Each row is a point. The points of each table are mixes of a few directions, plus a little noise. How many directions does each table use, and how many do they share? Where both have some left over, give the other angles between the two spaces (their principal angles), to ten degrees, smallest first.

First (4 x 3)
[[ -5  56  20]
 [ -6  63  22]
 [  2 -25  -8]
 [  8 -95 -33]]
Second (6 x 3)
[[  3   4  35]
 [-52  43  14]
 [-40  29  -9]
 [ 73 -68 -62]
 [-29  18 -21]
 [ 44 -26  41]]
Directions: first 1, second 2, shared 0; angles 40

First (7 x 8)
[[ -7   5  12  -9 -13  -5  19  10]
 [  1   6   2  -4  -3   7   9   5]
 [  1  58  13 -12 -10  76  23  -9]
 [ 16 -38  -7 -14  -8 -58  54  61]
 [ 35  14 -39  19  44  65 -40 -28]
 [-70   3  54   0 -41 -45 -32 -41]
 [ 22 -49 -34  19  32 -39 -33   3]]
Second (10 x 8)
[[ 15  -5 -30  26  38  29 -63 -40]
 [ -8  -2  -5  16  14   7 -49 -37]
 [-29   1  21   3 -14 -17 -21 -23]
 [ 42   0 -25 -11  12  19  48  46]
 [-20   1  13   4  -6  -9 -21 -20]
 [ 40  -4 -39  11  37  34 -11   2]
 [-10   6  32 -36 -46 -33  95  65]
 [ 61  -2 -40 -12  24  31  60  59]
 [-46   1  27  12 -14 -21 -56 -52]
 [-45   5  45 -14 -43 -39  18   2]]
Directions: first 3, second 2, shared 2

First (8 x 12)
[[ 32 -34  10 -22  11   4  -6 -21 -39 -24  63  71]
 [ -1  -4   3   2  -2   4   8   3  -4  -6   3   7]
 [ 17 -17   4 -12   7   2  -4 -12 -21 -12  34  39]
 [  8 -11   4  -5   3   1   1  -4 -12  -9  18  22]
 [-19  42 -17  11  -2 -18 -40  -1  54  51 -66 -95]
 [-24  35 -12  16  -7 -10 -15  10  43  36 -62 -78]
 [-16   4   2  11  -7   7  25  18   3  -7 -15  -8]
 [  3 -18   9  -1  -2  12  30   9 -25 -28  25  43]]
Second (11 x 12)
[[ 11  22  -2  20  19 -12 -20 -11   5  16 -17  -1]
 [-40  -8 -18 -43 -50  10  -6   7  33   8 -11 -75]
 [ 28 -11  10   7  41  -4   5   0  -3   8   6  14]
 [ 23  55  -6  33  80  19   8 -15  24  33  -5  36]
 [  2 -58  20 -11 -33  -2  33  21 -49 -51  33  36]
 [-10 -26 -12 -52 -42   2 -29 -16   1  -8  33 -18]
 [-30  15 -14 -10 -63 -12 -35 -12   3  -3 -11 -28]
 [ 18  25   9  43  53  -4  15   9  10  20 -33   4]
 [-23  24 -12  -5 -18  12   1  -2  18   3  -6 -12]
 [  5  38  -7  16  32  14   5 -12  11  13   2  28]
 [ 17 -76  32   3 -17 -24  25  30 -52 -43  10  12]]
Directions: first 2, second 5, shared 2

First (10 x 20)
[[ 10  -8   9  12  26   8   3  10  -6   5   8 -14 -10  10   0  -8 -15 -16
    6 -14]
 [ 26 -21  24  30  68  20   8  28 -16  14  22 -36 -27  26   0 -20 -40 -43
   15 -38]
 [-21  17 -20 -25 -56 -16  -6 -22  13 -11 -18  30  22 -21   0  16  33  35
  -12  31]
 [-30  25 -28 -36 -81 -23  -9 -32  18 -16 -26  43  32 -30   0  23  47  51
  -18  44]
 [ 25 -20  23  29  67  19   8  27 -15  14  21 -36 -27  25  -1 -19 -39 -42
   14 -37]
 [-18  15 -17 -21 -47 -14  -5 -19  11 -10 -15  25  18 -18   0  14  28  30
  -10  26]
 [  6  -5   5   7  16   4   2   6  -4   3   5  -8  -6   6   0  -4  -9 -10
    3  -8]
 [ 20 -16  19  23  53  15   6  21 -12  11  17 -28 -21  20   0 -15 -31 -33
   12 -29]
 [-25  20 -23 -29 -66 -19  -8 -27  15 -13 -21  35  26 -25   1  19  39  42
  -14  36]
 [  7  -6   7   9  20   5   2   8  -4   4   6 -10  -8   7   0  -6 -12 -12
    4 -11]]
Second (8 x 20)
[[-14   3 -10 -14 -25 -17  -1 -17  -9   3  -5  16   2  -6  -5  13  21   9
   -5   8]
 [ 41  13  21  33  34  69  -9  56  75 -43  -5 -28  36  -6  34 -42 -59  15
    4  13]
 [ -2  -1  -1  -2  -1  -4   0  -3  -4   2   1   2  -3   1  -1   2   2  -3
    0  -2]
 [ -7  23 -13 -14 -46   8 -10  -3  41 -27 -20  21  37 -24  13   2  13  42
  -11  37]
 [  6   8   1   3  -4  15  -4  10  23 -15  -6  -1  16  -7  10  -8  -8  13
   -1  11]
 [ 11 -11  11  13  33   7   5  11 -11   9  12 -17 -14  13  -1  -9 -18 -22
    7 -19]
 [-18   0 -11 -15 -23 -25   2 -23 -20  11  -2  16  -6  -3 -11  17  26   3
   -5   2]
 [-18 -35   1  -3  32 -54  18 -32 -95  59  28  -6 -65  31 -37  25  22 -59
    9 -52]]
Directions: first 1, second 2, shared 1
